Each row is a point. Each copy is the shape, with its points in the same order, turned, moved and blurred by noise. Is it also mirrored, or only turned?
In the rows, 128 means zero.

Shape, 9 rows:
[[113 130 101]
 [185 111 129]
 [141  79 150]
 [ 93 159 118]
 [217 136 115]
 [125 116  75]
 [174 116 157]
 [ 83 124 170]
 [146 135 187]]
Copy 1, 9 rows:
[[151 112 118]
 [133 123 193]
 [101  93 167]
 [139 141  96]
 [159 155 218]
 [170 100 143]
 [104 138 192]
 [ 77 121 111]
 [ 83 163 154]]
Copy 1 is: only turned
Copy 2 (9 x 3):
[[126 140 101]
 [185 131 153]
 [164  80 130]
 [ 87 141 115]
 [200 167 170]
 [149 149  84]
 [166 113 168]
 [ 88  81 134]
 [128  98 185]]
Copy 2 is: only turned
Copy 3 (9 x 3):
[[116 152  89]
 [150  81  92]
 [ 99  86 115]
 [122 186 113]
 [202  81  81]
 [119 144  57]
 [148  80 124]
 [ 85 150 158]
 [134 107 168]]
Copy 3 is: only turned
Copy 4 (9 x 3):
[[134 119 106]
 [194 116 162]
 [166 169 148]
 [ 98 106 114]
 [210  76 167]
 [159 113  85]
 [172 129 177]
 [ 90 161 149]
 [131 135 194]]
Copy 4 is: mirrored

Shape, 12 rows:
[[132 115 146 150 106 149]
 [100 144 131  74  76 144]
 [103 176 126 167 141 179]
 [147  89 163 113 161 127]
 [ 97 134 197  60 128 138]
 [151  76 116  86 107  86]
 [186  57 129  99 128 136]
 [122  52 163 101  88 105]
 [161 193 101 106 114 124]
 [139 114 120  64 181  56]
 [147 103 128 135 156 114]
 [ 98  91  97 183 127 186]]
Copy 1 (12 x 6):
[[157 167 160 119 132 156]
 [ 84 171 165  70 106 142]
 [133 207 115 128 156 104]
 [132  95 113 103 153 163]
 [ 95 115 160  55 138 108]
 [ 98 111 137 114  95 213]
 [135 108 131  89 130 231]
 [132  88 167  97  88 166]
 [ 46 184 133 134 149 167]
 [ 49  67 103 139 109 160]
 [125 121 117 133 142 172]
 [195 188  97 125 103 144]]
Copy 1 is: mirrored
Copy 2 (12 x 6):
[[119 126 154 136  95 121]
 [135 189 102  91  85 104]
 [ 91 161 137 135 109 190]
 [179 106 148 117 144 130]
 [188 191 140  62 124 124]
 [163 122  92 137 137  60]
 [187  80 113 136 114  92]
 [163 113 135  95 120  45]
 [140 190  83 179  99 140]
 [179 153  79 141 199 103]
 [147 117 126 139 147 119]
 [ 66  82 131 116  94 151]]
Copy 2 is: only turned

Shape (11 x 8):
[[190 146 153  78 161 171 135 126]
 [108 120 113 134 132 122 101 149]
 [ 80 105  92 129 110 117 114 149]
 [100  98 108 122  92 135 106 117]
 [118 114 130  53 156 151 123 117]
 [ 92 117 111 110  81 126 128 122]
 [120 138 182  92 154 160 128 141]
 [154 143 152 129 180 140 140  88]
 [155 203  60 105 104  74 198  76]
 [164 162 103  82 104  56 160  88]
 [100  81 100 165 113 106 160 144]]
Copy 1, 11 rows:
[[ 75 178 135 121  62 159 142  97]
 [107  99 117 125 144 109 148 122]
 [116  80 125 110 171 125 160 133]
 [118  81 110 128 155 162 138 126]
 [ 71 112 145  86 111 165 144  73]
 [126  87 130 105 153 165 131 141]
 [ 87 119 172 124  82 131 119  96]
 [ 85 182 146 136 125 137 111  85]
 [135 214 122  35 176 165 106 171]
 [158 180  97  43 141 158 105 122]
 [157 112 149 136 187 134 173 126]]
Copy 1 is: mirrored
Copy 2 (11 x 8):
[[145 122 151  78 160 111  62 131]
 [ 82 115 121 166 111 130 112 135]
 [ 70 121 110 180 116 113 140 110]
 [ 80 105  96 137 103 110 139 106]
 [ 82 113 165 100 137  99  95  92]
 [ 90 130 105 142 104  91 144  97]
 [126 121 157 125 108 121  59  94]
 [148 124 166  96 130 162 113 128]
 [140 224 144 109 149  85 203 157]
 [128 171 162 103 115  63 174 169]
 [119  96 112 197 126 120 169 110]]
Copy 2 is: mirrored
Copy 3, 11 rows:
[[139 108 174  60 109 132  83 107]
 [124  92 145 148 177 141 134 116]
 [109  74 131 163 174 151 165 128]
 [102 101 154 158 145 170 161 128]
 [100  73 184 100 116 116 138  98]
 [101  92 143 157 132 157 162 153]
 [152 100 196  97 134 106 128 132]
 [137 151 144  87 128 100 122  91]
 [ 58 119  33 114  91 104 100 158]
 [ 89 104  80 153  72 106  90 133]
 [154  90  90 155 157 160 184 120]]
Copy 3 is: only turned
Copy 4:
[[173 135 155  47 120 108 145  83]
 [120 121 137 138 142 125 116 146]
 [ 91 118 134 150 159 141 136 158]
 [111  83 118 137 140 137 152 149]
 [139  99 192  84 137 129 161 126]
 [ 88 102 127 140 128 133 167 139]
 [166 138 174 109  94 134 146 108]
 [176 121 165 115 132  64 141  93]
 [ 38 127 132  95 148   7 176  85]
 [ 69 117 140  79 117  29 161 136]
 [115 140 106 159 173 106 168 174]]
Copy 4 is: only turned

Shape (14 x 9):
[[123 146 138 165 111  89 149 146  94]
 [165 115  91  74 186 104  96  90 118]
 [137 141 195 170 130 165 134 124  96]
 [150 144 188 148 150 193  85  72 151]
 [157 135  98 103 176 143  97  68 145]
 [118  97  89  80 132 111  54  71 129]
 [157 119  88 117 188 102  64 115 128]
 [159 124 128 151 100 114 126 155  29]
 [110 175 133 103 100  93 159 141 103]
 [173  91 116  69 162  87 113  94 152]
 [106 113 147 107 178 176 184 148 162]
 [151  94 120 137 171 147  96  50 176]
 [115 134 174 152 152 101 128 119  50]
 [127 139 101 123 120  99 151  97  69]]
Copy 1, 14 rows:
[[143 128 114 138 141 129  83 142  72]
 [197  94 140 106  95 151 174 123 160]
 [141 138 126 169 181  70 114 104 103]
 [184 155  91 148 192  64 166  87 155]
 [206 130 110 105 108 106 176 116 165]
 [201 170 112 133  94 183 177 118 163]
 [194  93 102 120  97 161 137 103 174]
 [162 130 176 164 123 141  72  96  72]
 [124 143 131  95 133 138 130 139  53]
 [197 107 144 101 134 169 177 160 162]
 [ 90 131 138 108 140  62 146 169 173]
 [221 145  90 131 140 101 164 151 197]
 [142  98 121 195 135 114 127 117  71]
 [176 135 143 131  88 125 127 141  70]]
Copy 1 is: mirrored
Copy 2:
[[115 155 147 146 134 131 168 110 106]
 [189 131 185 122 172 106  42 117 116]
 [ 92 120 101 142 153 185 126 148 104]
 [120 119  58 127 176 180  44 129  97]
 [169 123 142 111 187 131  36  89 100]
 [201 137 151 158 119 123  22  80 105]
 [171 125 168 156 185  96  50  94 139]
 [ 92 145 199 154 109 168 139 115 139]
 [119 156 157 121 111  99 145 118  55]
 [205 134 159 100 144  90  60 134 130]
 [152  41 106 100 154 112 129 142  74]
 [202 119  92 114 182 152  49  94 127]
 [131 150 163 183 153 169 137 155  91]
 [148 156 190 125 130 148 133  92  83]]
Copy 2 is: mirrored
Copy 3 (14 x 9):
[[101 138 179 123 173 159 163 144 135]
 [155 124 147 188  63 134 110  99 120]
 [ 84 137 126  99 200 123 121  87 144]
 [105 142  51 123 158 123 109  61 169]
 [139 113 100 184  95 124 123  89 136]
 [186  93 128 164  73 173 133  91 176]
 [139 127 122 175  80 182 106 105 104]
 [ 85  85 219 121 168 164 134  98 129]
 [106 127 180 110 123 120 179 158 155]
 [156 157 156 193  78 133  93 119 167]
 [156 134 113 129 174  77  93 170 127]
 [159 146  72 202 135 143 109  81 157]
 [124 141 190  97 163 143 145  72 107]
 [133 104 194 156 140 129 180 108 137]]
Copy 3 is: mirrored

Shape, 15 rows:
[[135 133 141 130 127 147  90 126 158 171 183 131]
 [121 181 133  90 165 106  94  77 151 166  96 143]
 [115 184  98 146 116 175 143 111  87 115 124 147]
 [122 123 106  79  71 163 186 159  93 194 147 145]
 [151 116 158 134 111 125 138  69 155 156 125 122]
 [100 199 185  49  98  99 192 152  91 124  78  97]
 [128 145 111 156 148 180 110 174 186 134  87 140]
 [ 90 105 100  67  59  89 146 103 139  93 118  88]
 [ 88 133 171 113 126 109 169 171  71  77 154 155]
 [167 130  95  43  91 106 118 181 107 136 179  60]
 [136 117 111 147 107  84  97 143 140 159 140 103]
 [ 73 164 166  66 177  82 158 153 107 105  94  36]
 [127 126 170 102 136 100 105 114  97  87 113  83]
 [176  91 155 124 148  91 145  94 105 130 168 149]
 [100  91 109  87  80 140 113 179 100 121 110  90]]
Copy 1:
[[126 117 133 187 127 134 159 131 108 115 157 163]
 [ 47  79  95 154 123 164 107 114 136 155 142 136]
 [113  55  93 121  98  94 144 135  92  90  90 110]
 [185  76 130 174 175 119 129 100  67 131  81  86]
 [127  89 127 152 115 146 170 148 150 177 140 117]
 [114  84  55 134 103 152 150  15  83 175  88  49]
 [118 133 108 126  80 111 110 150  67 157 102 188]
 [117 131 112  67 178 156 182 107  92 156 133  58]
 [150 130  87 118 108 126 178  43 139  84  60 105]
 [144 128 182 133 138 172 146  55  40 102 164  72]
 [158 123 120 116 126 152 127 116 116 126 181 136]
 [ 84 173  58 129  74 176 122  48 103 141 121  34]
 [ 94 137 121 106  84 128 161  71 147 135 146  79]
 [146  99 168 144 109 171 164 109 188 117 116 115]
 [148 157 133 100 149  91 129  81  71 135 128  82]]
Copy 1 is: only turned
Copy 2:
[[104 141 152 116 148  99 182 107 129 138 121 145]
 [ 86 164 183 160 168 166 116 165 160 130  95 113]
 [125 116 145  90 135 124 141 203  95 102 129  72]
 [192 167 199 136 110  93 183 160  81 111 162 106]
 [114 173 140 142 143 136 116 159 139 125 171 164]
 [175 197 213 162 142 118  41 129  75  85 141  54]
 [145  63 151 124 150 145 134 129 138 178 151  96]
 [187 179 163 107  82 142  69 148  86 133  98 172]
 [177 135 132 106 111  88  93 112 122  36 120  75]
 [155 208 171  98  81 152 157  65  51 136 103 108]
 [112 156 138 138  80 112 134 112 132 164 122 131]
 [123 139 220 148 103 165  25  81  92  72 117  84]
 [116 153 117 142 117 155  74 102  88  86 111 121]
 [129 198 104 130 110 140 145 116 162  64 149 143]
 [190 124 154 148  81 126 118 102  54 123 108 126]]
Copy 2 is: only turned
